Each row of a before or after table is a point. The points were changed in one or more steps. Then noise was added and the rows were shuffled. The steps act on columns, c1 being the first. Write out the steps. A step turns or swaps two columns, mirrors them in a line or flattens them onto one, adds a multiple of one to another, or multiplies or shifts one. Angles are multiples of 10 degrees, from the lower column toward the higher: turns from -170 to 170, lines from 10 to 170 but not 90. Use the fewest steps. Two steps may share a column if one is a turn and the other turns, adds or multiplies; they go together, in the order done. Otherwise the lowest column goes first.
In the rows, zero is written as 128.

Before (14 x 2):
[[173 134]
 [108 191]
 [103 126]
 [132 121]
 [182 184]
 [191 144]
 [162 167]
 [105 182]
 [118 122]
 [132 203]
 [179  99]
 [152  95]
 [154 143]
 [103  96]]
After (14 x 2):
[[112 125]
 [164 107]
 [ 90 105]
 [171 140]
 [182 155]
 [229 141]
 [213 169]
 [209 109]
 [135 182]
 [199 131]
 [ 97 171]
 [ 90 165]
 [136 124]
 [ 90 125]]
Steps: multiply c1 by 1.6; multiply c2 by 0.7

Before (13 x 6):
[[210 100 151 176  83 161]
 [143 129 127 169 140  79]
 [133 115 116 101  80 165]
 [140 167 110  53 174  70]
 [164 119 145 105 202  77]
 [115 144  82 128 156 115]
 [ 92 132 158 115 120 128]
 [108 137 202 115 166 137]
 [ 95 211 184 180 109  97]
 [ 72 168  99  75 181 114]
 [ 73 212 126 131  93 169]
 [196 185 128  61 137 176]
 [102 168 152 189 177 142]]
After (13 x 6):
[[ 92 136 158 121 131 141]
 [195 166 127 136  83 208]
 [140 127 110  39  66 162]
 [133 148 115 147 173 170]
 [212 133 150 181 180 102]
 [110 111 201 129  94 141]
 [ 97 205 183 126  89  69]
 [104 129 155 172  66  83]
 [164  74 145  73  80 123]
 [ 74 215 127 165 102 147]
 [ 73 124  98  89  62 169]
 [114 124  80 117  96 122]
 [142 121 128 104 119  69]]
Steps: mirror c2 and c5 in the line at 160 degrees; turn c4 and c6 by -60 degrees

Before (14 x 12):
[[161 198 164 120 129  84  96 157  91  89 132 128]
 [162 147 164 158 108 117 152 188  87  46  91 176]
 [ 83 186 163 171 115 123  91 109 131  79 113 178]
 [104  89 170 123 140 112 152 133  89 122 137 172]
 [110 128 170 158 121 180 120 203 126 106  90 141]
 [171 215  76 181 121 123  90 156 148 143 152 133]
 [136 153 164  93  91 135 175 143 107  74  40 151]
 [192 195 119 210  76 175  65 136 117 126  77 194]
 [161 129  73 160  87 141  97 181  58 133 102  95]
 [173 131 117 119 151 139 101 169  72  71  98 130]
 [ 83  71 126 178 169  97  91 148  97 138  94 158]
 [ 94 138 163 249 186 178  89 142 139 137 111  59]
 [158 151 135 127  69 104 124 166 185 163 127  96]
 [180  94 125 176  65 140 103 161 163  88 153 198]]
After (14 x 12):
[[103  88 164 106 140 111 148 115  87 123 137 173]
 [ 94 140  78  14 186 178 111 164 140 138 111  59]
 [ 82 185 127  72 114 124  87 137 133  79 113 179]
 [ 82  71  94  91 169  98 114 168  97 138  93 159]
 [135 153 179 131  91 134 173 110 108  74  42 152]
 [159 198 162 111 130  84 121 170  93  90 131 129]
 [192 197  70  72  76 177  84 173 117 126  76 195]
 [160 127  65 138  87 141 137 187  58 135 102  96]
 [110 128 140  77 124 180 168 190 125 105  92 142]
 [163 146 138  83 107 116 185 158  86  45  91 175]
 [169 216  53 121 121 125 117 175 146 143 153 133]
 [171 133 126 141 149 140 133 175  74  71  99 129]
 [179  94  95  93  64 141 130 171 164  89 151 197]
 [158 152 135 125  66 104 150 160 185 164 128  97]]
Steps: mirror c3 and c4 in the line at 160 degrees; turn c7 and c8 by -40 degrees

Before (12 x 20):
[[ 88 111 212 147  40  72  59 127 179 126 166 112 131  60  17  74 203 102
   72 131]
 [110  72 200 119  48  41  36 107 159 206 129 111 129  58 114 112 196 127
  104 139]
 [189 159  92 124 148 137 142 109 116 125 150 101 143 160 115 166 169 139
  135 186]
 [184 147 185 124 188 148 136 132 139 146  58 100 130 179 143 116 163 167
  133 143]
 [139 120 116 160 138 130 129 185 108 108 141  94  83 115  93 152 131  85
  199 192]
 [151 117  81 121 195 144 108 127 136 129  83  40 118 135 128 112 131  91
   94 201]
 [193 125  91 105 150 118 151 198  98 128  86 124 178 128  83 140 169 102
  177 120]
 [ 21 141 108 167  89  18 113 190 165 119 175 178 111  51 100  76 215 180
   71  74]
 [165 137  89 156 129  42 115 154  85  61  91 111 120 134 105 108 177 125
  170 140]
 [ 96 157  69 139 110  97 129 152 167  92 108 151 145 145 115 102 140  99
  174 169]
 [217 130 142 102 193 140  91 135  87 135  96 122 114 196 156 141 143  47
  124 148]
 [118  93 136  71 171 136  77 107  98 119 104  50 123 200 133 139 140 112
  138 116]]
After (12 x 20):
[[118  93 134  70 173 137  79 106  98 120 104  51 127 200 133 139 139 111
  139 116]
 [216 130 142 103 192 139  89 136  87 134  96 123 113 197 156 141 145  47
  129 147]
 [193 125  91 105 149 118 151 197  99 129  84 124 192 128  83 139 168 102
  157 120]
 [165 138  90 155 130  42 114 154  83  62  91 110 135 134 105 109 177 124
  171 140]
 [188 159  93 123 148 138 142 109 115 126 149 102 146 159 114 166 169 139
  129 187]
 [108  72 200 118  50  41  37 106 160 205 130 111 121  57 114 113 195 126
  105 140]
 [184 147 185 123 189 147 137 132 140 147  58 100 132 179 144 116 164 166
  131 143]
 [150 116  81 122 195 145 108 126 137 128  83  39 108 134 127 112 131  91
   98 200]
 [ 21 141 108 168  88  17 112 189 164 120 174 178  94  51 100  77 214 179
   81  74]
 [ 89 111 213 148  40  72  58 126 179 127 166 111 112  60  17  74 203 103
   75 132]
 [140 120 116 159 138 130 128 186 107 109 140  94 109 115  93 152 131  87
  211 192]
 [ 95 157  68 139 108  98 130 152 167  92 108 151 160 146 114 102 140  99
  166 170]]
Steps: turn c13 and c19 by -20 degrees

Before (8 x 64):
[[ 99 210 170  84 128  86 106  78 105  69 122 168 166 155 115 143 169 187
  126 152 110  80 167 143  64 167 166 180 195 125 146 211 144 103  74 137
  130 185 124 103 176 204 196  95 178  56 160 189 172  75 145 194  75 144
  158 145 148 170  82 158 109 100  87  84]
 [ 96 189 115 172  82 146 136 143 195  59  98  92  87 195 114 165  53  80
  176 108  94  64 101  57 178 119 124 172 100 137 204  98  61 182 103 163
   83  92 192 108  90 130 129  80 100  61 176 218 192 146 175  86 140 122
  167 132 117 136  76 119 159 170  45 176]
 [129  93 122  75 134  85 130 162 107 174  66 175 106 148 122 197  80 145
  158 122 160 173 100  87 183 177  87 141  97 148 114  95  99  81  80 157
  159 126 124 164  75 100 186 126 171  57 105 130  86 195 133  83 140 170
  153 129 109 103 150 190 176 207  49 172]
 [ 68 106 149  96  75 149  71  77 179 145 189 166 144  66  79 130 137 166
  169 128 139 153 105  62  57 157 136 137 130 149 161 124 123 187 192  95
  160  85 107  90 143  78 132  72 141 173  87 133 123 123 186 182 129  86
  190 133 176 143 162 171  95 106  53 176]
 [155 210 123 172 156  83 131 107  75 156  77 155 169 135 146 119 119  98
  174 102 146 122 134  76 161 168  89 103  91 105 110 177  92 164 192 129
  180 134 102 186 103  96 169 174 101 163 112 114  95 131 117 136 141  93
   74 138 130 103 146 205 166 113 148 123]
 [163 146 210  73 152  89  74  69 174 116 121 119 169 106 144 233 100 147
  128 132 139 130 103 121 156  65 195 182 126 132 141 100 135 147  85  81
  150 162 158  97 153 185 164 138 153  96  73 184 110 145 119 109 170 171
  134 175 176 200 151 137 191  86 155 137]
 [ 86  98 120 154 177 178  46  51 180  74 134 151 143 155 177 189 167 116
  131 141 144  56 101  47 105 115 123  88 130 171 102 146 172 157 157 124
  129  78 175 204 192 182 125 165 123 134  87 162 191 110 123  80  55 136
  111 131 149  96 103 178 111 118 120 107]
 [ 56 203 155 129  76 126 103 151 161  53 182  55  74  95  84 118 172 195
   97  49 101 159 183 127 169 187 133  75 149 152 121 105  89 141 112 166
  109 175 145 201 185 183 101  80 109 147  76 190 173 104  94  80 131 187
   98 180 176 140 105 117 104 181 121 102]]
After (8 x 64):
[[ 87  98 120 154 180 178  46  49 180  71 121 148 140 159 176 192 165 114
  129 141 142  56 104  51 104 114 125  88 128 171 100  97 170 155 158 123
  128  81 170 204 193 179 129 164 124 133  89 156 191 126 122  80  56 138
  110 129 150  98 103 179  75 118 120 109]
 [154 209 121 170 153  84 130 105  75 156 180 154 166 139 146 119 116  98
  173 105 143 125 135  72 159 165  90 102  92 107 111  97  90 165 192 131
  182 135 102 185 104  97 169 173 104 165 110 116  94  91 117 136 139  94
   73 135 132 102 149 205 157 111 146 122]
 [ 98 212 170  81 130  86 108  77 103  66 134 165 167 155 112 142 169 184
  127 153 111  78 166 144  62 168 168 180 193 125 146  33 142 103  72 135
  128 188 123 107 176 204 199  97 180  57 158 190 171  99 146 195  76 145
  158 149 148 167  83 158  81 100  85  82]
 [ 57 202 155 130  75 124 103 147 158  55  71  55  74  97  81 117 172 195
   98  48 103 161 187 127 168 185 133  78 148 150 122 123  89 141 111 165
  108 175 146 198 187 183  99  79 110 147  78 190 173 158  95  79 133 190
   96 180 180 140 105 119 117 179 121 104]
 [ 96 191 112 174  82 147 136 143 197  61 157  91  87 196 112 167  53  78
  179 108  93  64  97  59 179 121 123 169  97 141 201 162  60 182 103 162
   82  93 194 104  86 130 130  79 103  58 174 220 190 137 177  87 139 121
  168 128 117 136  75 116 165 167  45 174]
 [161 144 209  76 147  90  73  66 170 117 134 118 172 106 140 234 102 150
  129 131 142 130 103 122 156  65 199 177 123 130 140 156 136 148  84  79
  156 163 161  97 148 183 163 139 154  97  71 182 114 141 118 111 169 171
  134 174 176 201 150 137 162  89 156 138]
 [ 68 106 152  95  75 151  72  76 178 145  68 168 142  66  79 126 139 165
  165 127 140 152 105  60  62 159 135 137 132 151 162 127 121 185 190  96
  159  84 111  92 147  75 134  71 140 171  87 134 120 138 189 185 129  86
  189 134 179 143 162 170  71 107  52 177]
 [128  93 125  73 135  86 131 159 109 173 192 172 104 146 123 197  80 146
  162 121 164 171  98  84 184 180  87 143  96 148 113 201  97  83  80 158
  160 126 123 160  77 101 187 129 170  57 107 130  89 111 133  85 139 168
  154 129 108 102 153 191 191 208  48 172]]
Steps: add 0.5 times c8 to c61; multiply c11 by -1; turn c32 and c50 by -130 degrees

Before (10 x 64):
[[ 82 217 197 223  58  92 154 193 168 120  82 173  35 141 146 115 160 103
   45 135 152 143  82 175 196 205  59  80 113 104  52  50 120 100  42 178
  201  50 200  77  89 124 121  93 192 174 163 103  56 188 161 167 198 211
  131 203  91  84  72 208 203  90  80 111]
 [151 204 107 155 143 187 161 163 188 100 164 162  15  87 110 147 186 139
   20 188 182 164 143 237 137 179 127 162 137 121  66 143 101  58 153 100
  152 101 171 102 134 204 131 205 221 231 162 128 136 202 137  90 167 135
  173  94 100  89  48 192 207  85  37 128]
 [164 117 130 111 132 163 147  83  88 126 195  45 146  45 117 117 122 153
  133 154 137 120 176 118 127 126  92 199 148 196 119 170 176  94 144  92
   96  94  64 103 122 125 164  84 127 104  86  95 148 124 155  63  87  82
  121  42 195 129 203 130  64 171  91 176]
 [181 140 111 176 126 134  81 142  80  63 176 167 127 133  61 173 112 116
  128 103 154 171 130 113 129 116 149  92 113 122 116  99 115 128 149 121
  173 122  95 146 152 127  92 118 106 117  91 148  98 110 160 173  72  81
  125  94 137 126 165 131 132 182 158 198]
 [159  93 125  88 168 152 177  98  59 114 180 103 165  93 143  97  94 133
  146  97 150 114 195 121 139 135 151 161 152 203 183 163 188 132 124  57
   69 121 117 139 149  92 164  57 137 129  92  95 203 110  95  33 103 141
  105 101 165 192 117  98 151 156 168 189]
 [189 160  99 206 138 112 100 164  73 112 149 164 125 181  54 143 120 110
  151 102 157 141 118 131 113  70 171 133  82 120 159  99 120 128  82 192
  124 193  54 126 112 144  91 153 105 151 137 175  67 110 192 128  85 127
  152 161 144 109 152 176 124 112  87  74]
 [126 133 172  80 219 155 213  91 111 173 143  73 138  93 194  72  75 110
   88 141 134  96 197 154 127 121  93 194  98 205 107 131 170 148  57  61
  107 133 101 100  73 123 186  83 157 121 101 104 143 126  81 117  91 151
   88 114 126 216 153 103 131 117 113 191]
 [109  95 151 113 190 106 181  52  81 177 123  95  94  70 166 104  90 131
   64 143 139  82 199 105 124 109 111 197 136 203 152 147 169 125 131  71
   94  63  76 110  82  81 164  79 104 116 137  63 159 165 113 125 107 164
  129 135 131 184 145 103 108 138 112 220]
 [196 129 114 135 180 192 113 139  89 106 131 148 163 129 132 168  44 183
  120  95 136 123 122 112  99 133 127 128 121 166 141 109 123 109 170 131
  113 105 124 144 114 144 122 120 140 123 130 137  86  91 212  97  97 101
  154 114 147 137 142 150  98 111 147 189]
 [134 133 107 168 103 103  94 197  61  76 132 140 124 157  98 160 109 157
  174 154 179 153 140  97 144 107 134 100 103 153 138  81 137 126 143 129
   76 158  86 159 132 150  81 159 102 119 107 156  52 128 185 201 114  80
  143 131 146 125 181 184 138 155 145 115]]
After (10 x 64):
[[161 119 130 117 129 166 148 173  87 128 193  43 146  48 114 118 122 153
  141 158 139 120 175 115 125 127  91 199 143 197 117 169 170  93 143  92
   97  96  59 101 123 128 163  82 129 106  85  90 146 123 154  62  89  83
  119  42 194 130 205 132  63 169  89 176]
 [ 83 219 197 170  59  90 153  63 169 121  80 171  34 141 146 116 161 106
   13 135 150 145  82 176 193 205  55  78 115 108  52  49 119 101  41 179
  200  50 197  78  91 123 121  92 191 174 162 105  54 188 161 167 197 213
  130 202  89  85  73 207 204  93  78 112]
 [180 136 111 173 124 133  84 114  78  62 179 168 129 134  64 175 109 115
  104 103 152 172 128 114 129 119 149  92 117 122 114  97 113 123 151 124
  173 121  94 144 149 124  90 121 105 118  94 148  99 109 160 173  73  83
  125  94 138 127 164 127 133 182 157 201]
 [128 134 169  63 220 157 215 169 110 173 143  74 139  94 195  72  73 113
  117 147 136  95 198 152 128 118  95 197  96 205 104 131 171 151  59  62
  105 131  99 103  76 124 186  82 155 124 102 106 141 125  81 115  89 152
   90 115 126 215 154 101 130 115 114 194]
 [159  90 128 102 166 153 172 159  58 113 176 103 166  95 144  99  93 131
  163  97 152 113 196 123 141 134 150 164 152 206 180 164 185 132 130  53
   68 123 115 139 149  93 166  56 138 132  89  92 203 110  96  32 104 142
  106 104 166 190 118  96 154 155 167 188]
 [108  95 150  84 190 106 183 208  85 179 121  96  93  69 165 104  92 130
   82 142 141  81 198 105 127 110 109 196 135 203 152 147 170 123 131  70
   95  62  75 111  80  82 164  78 105 114 136  62 160 164 109 127 107 165
  128 132 132 182 147 101 104 139 113 219]
 [197 131 114 132 180 195 113 120  90 110 135 148 161 126 134 169  42 181
  118  95 137 122 121 114  97 134 124 125 122 166 140 110 120 109 169 133
  111 104 122 142 113 145 122 119 140 123 130 137  86  91 213  95  98 100
  154 116 147 136 139 148  98 111 147 188]
 [133 134 110 184 100 104  88  58  59  78 133 139 126 156  99 161 108 156
  147 151 181 154 139  96 147 107 138 100 105 153 139  79 136 128 144 133
   74 160  87 161 132 151  84 160 104 119 106 155  51 129 187 201 115  81
  141 131 148 127 179 182 139 156 146 115]
 [187 159  98 203 139 112 100  92  75 110 151 167 128 181  55 142 123 111
  108 102 155 139 118 130 115  70 168 133  83 122 162  98 120 129  82 195
  126 194  59 125 112 143  91 155 102 152 137 180  69 108 194 129  87 125
  150 161 143 110 150 176 124 110  84  73]
 [151 203 109  95 142 190 163  91 188  99 166 163  12  88 110 148 185 138
   22 189 179 166 144 241 138 176 131 162 133 117  65 141  98  57 153 102
  152  99 169  99 134 204 135 203 220 230 159 127 137 204 136  94 170 136
  171  94 102  86  48 187 206  87  39 130]]
Steps: turn c4 and c19 by -30 degrees; multiply c8 by -1
